Rows are points. The window is the flat piece filled in between its corners: a triangle in 3 columns, a solid with four corners in 4, and so on. A path goes straight from each point to the next, and from the last back to the first. List the points from which the path goes on through the window.
In the rows, 128 means zero.

Window, 3 rows:
[[114 157 143]
 [174 140 129]
 [ 44 124 130]]
Path:
(1): [165 145 155]
(2): [168 170  99]
(3): [162 151 103]
(4): [168 130 152]
(5): [ 84 108 163]
(6): [ 81 169  99]
(7): [138 159  88]
(8): [116 120 181]
Through the window after points: 3, 5, 7

Window, 6 rows:
[[100 165 118  90 113 112]
 [106  10 129 105 127 110]
 [ 91 131 132  55 104 152]
 [143 137  94 172  47 110]
 [124 116 207 159 124 141]
 [155 155 122 112 128 132]]
Path:
(1): [114 122 140  46  88 120]
(2): [ 76 136 123  93 125 180]
(3): [103 134 120 169 120 149]
(4): [154 132 152 121  94 115]
(5): [155 106 142 119  63  91]
(6): [ 87  74  82 157 122 142]
(7): [102 127 145 131 130 153]
(8): [121 118 183  69  84 125]
(9): [170 178 150 108  61 102]
(10): [119 160  94 166 110 153]
(11): [ 86 121 109  90 147 172]
(12): [110 113 140  76  93 121]
(13): [161 122 161 121  78  72]
(14): [104 126 112 153 130 153]
(15): [ 80  77 108 129 134 123]
(16): [154  84 152  72  87  99]
Through the window after points: 1, 3, 5, 7, 11, 15

Window (9 x 9):
[[187 128 138  81 169  60  73 112 131]
 [138 142 122  84 112  92 134 115 151]
 [ 71 119 108 173 161 126 179 134 115]
 [ 88 165 157  80 146 225 119 151 145]
 [159 126 127 147 122  85  48 149 168]
 [160 125 117 164 147 148 235 153 155]
 [107 160  79 173 180 117 222  63 164]
 [ 97  99  72  88 155 172  93 140 114]
 [ 72 154 121  78 172 157 109 171 179]]
Path:
(1): [110 166  85 118 149 132 118 154 133]
(2): [115 163  89 129 161 124 152 157 118]
(3): [126  95 114 141 141 132 149 106 135]
(4): [104 127 153 116 147 146 146 129 165]
(5): [128 192  92 128 162 121 153 161 157]
(6): [134 158  88 116 157  74 112 134 118]
(7): [154  74 122 125 156 110 129  99 174]
(8): [116  87 148 134 153 145  97 112 181]
(9): [114 197  73 100 181 121 148 166  97]
(10): [161 174 101 136 143 122 157 147 105]
(11): [111  87 121 140 161 116 171  68 174]
(12): [ 97 100 128 127 156 135 121 136 152]
Through the window after points: 12

Window (12 x 12):
[[ 87 154 132 114 104 125  78  84 183 104  76 161]
 [179 160 133 173  63 126 128  94 116 112 112 162]
 [124 150 115 109 180 233  65 175  95 136 172 113]
 [208  71 143  38 159  87 153 124 192 214 161 125]
 [130 135  96 133 128  94 129  61 155  75 123 107]
 [147 139 186 148 153 152 133 148 159  95 154 117]
 [191  37 158  81 155  74  97 130 145 164 131 128]
 [158 157 117 134 144 120 155 140 138  70  72 144]
 [103 152 149 134 109 129 175 100  81  86 112 142]
 [ 82 115  91  58 118 203  37 204 169  90 192 137]
 [ 77  76  83 120 148 212  65 208 180 158 175 135]
 [116 195 131 165 141  76 131 121 120  86 129 167]]
Path:
(1): [108 173 128 119 100 100 101 154 158 112 106  88]
(2): [118 149 136 126 118  99 115 162 146 129 136 100]
(3): [147 126 120 100 161 161 112 120 152  91 152 187]
(4): [145 126 106 103 157 160 119 123 149  95 141 199]
(5): [118 136 124 118 116 128  94 154 133 124 118  89]
(6): [137 147 123 134 114 130 115 147 133 119 124 117]
(7): [133 132 126 129 180 166 112  99 135  94 156 228]
(8): [147 123 105 116 146 128 126  94 141  83 138 176]
(9): [122 154 132 136 117 106 121 133 159 105  79  73]
(10): [134 141 129 143 121 114 117 132 131 126 119 117]
(11): [148 136 137 137 146 127 138 104 138 109 123 161]
(12): [122 102 127 115 134 173 110  83 139 105 134 205]
Through the window after points: 2, 6, 8, 12

Window, 14 rows:
[[ 18 158 107 168 128 177 107  83 154 147 134 152 122 114]
 [ 88 178 136  60 157 146 155 128 157 148 164 150  78  74]
 [173  92 101  67 115 163 100 119 132 187  85 145  93 122]
 [135 149  59 111 164  88  58 108  85  78 141  68  96  97]
 [138 149  80 125 153 201 120  70  85 137  70 127 180 147]
 [203  86 163  57 120  91  79  96 105 120 149 164  97 147]
 [112  73 186 109  88 146 131 118 132 115 126  48 119 180]
 [ 66 120 144 154 136  66 104 118  61  61 101  74 110 122]
 [143 150 103 165  43 142  88 130 186 116 131 118  93  78]
 [120  98 147 193 129 141 106 142 185  98 156 187  53 122]
 [ 83 115 145  91 180  90 161 103 219 135 147 121 102 103]
 [128 128  88  53 157  94 209  66 105 143 175 108  66 102]
 [ 94  75  63  92 127 161 147 140 175  64  87 158 125 163]
 [113 122  88 161  70 127  87 196  95 164 129 108 142 131]]
Path:
(1): [137 167 126 103 137  98 106 124 137 127 135 111  69 164]
(2): [132 152 106 150 108 118 105 123 143 121  75 127 100 198]
(3): [ 94  77  80  93 131 169 126 141 111 117 153 127 148  67]
(4): [106  52 119  89 123 169 121  90 112 132 157 107 127  55]
(5): [100 166  99 113 115 125 119 122 138 134 108 118 119 151]
(6): [131 188  83 118 108 114 118 127 121 133  99 121  97 191]
(7): [109 102  99  98 131 133 110 118 120 109 126  96 127 105]
(8): [ 90  92 118 117 116 130 129 128 117  95 143 116 138 101]
(9): [108 178  96 151 130 121 115 131 162 131 106 114  83 176]
(10): [102 186 105 101 155  93 170  73 167 137 142 108  40 172]
(11): [109 100 118  89 149 116 150 108 151 128 145 124 112  94]
(12): [132  82 108 106 142 182 101 116 155 130 137 154 137  79]
(13): [118 137  90  98 109 131 142 123 139 134 102 133  86 168]
(14): [ 99 154 106 139 121 128 108 129 133 143 118 112 101 150]
(15): [ 77  77 113 131 105 151 118 131 128 130 153 146 158  64]
(16): [148  77 116  87 126 120 104  92  98 111 143 128 122 100]
Through the window after points: 2, 10, 14, 16

Window:
[[ 68 167 141 172  78 162 143 203 121 153 131 152 120  69]
 [117 106 155  97 109 141 106 123 160 132  44  60 146 107]
 [134  95 164  94 137 191 134 100  90 132 150 152  65 123]
 [142 168 101 157 116 152  66 107 108  55  75 134  89 132]
 [ 87  80 142 185  97 103 152  81 145  94 126 189 100 112]
 [123 120 112 113 176 120 102 146  71  79 122 106 149  91]
 [137 144 137 177  62 125 159 161 120  99 191 137 171 152]
 [106  53 124 171 168 153  92 158 156  97 141  88 109 113]
 [ 57 158  59 163 147 117  88 109 127  65 155 121 100 141]
 [ 84 126 105 150 135 150 111 130  99 134 166  85 135  54]
 [ 70 135 159 138 140 171  55 117 102 123 196 187 175 149]
 [ 95 135 167 183 148  98 135 103  94  98  57 111 144 108]
 [140 133 168 129 168 162 142 122 103 158 131 167 157  97]
 [ 95 170 135 129  98 186 117 172 154  90 161 102 101  72]]
Path:
(1): [123 127 137 144 109 122  83 161 137 135 159 109 113 103]
(2): [ 74 104 114 148 159 195 161  94  87  89 123 113 142  85]
(3): [110 103 139 141 140 241 191 176 109 148  92 126 168 101]
(4): [129 144 154 131 149  94  86 100 111 118 146 147 127 102]
(5): [122 122 135 138 142 101  67 154 125 141 152 116 115  81]
(6): [100 111 140 118 114 193 152 109 131  80  65  89 139 127]
(7): [ 96 100 101 152 153 200 155  98 101 111 159 150 179  99]
(8): [108 138 156 157 117 100 110 126 126 105 109 139  95 118]
(9): [121 121 194 112 156  76  88 133 144 119  93 126  86 123]
(10): [ 91 126  88 215 104 182 149 120  92  80 132 117 170 106]
(11): [ 99 126 107 142 139 173 126 129 109  69 138 156 176 120]
(12): [109 123 152 158 102  99  87 125 139 129  92  79  50 106]
Through the window after points: 1, 3, 5, 7, 9
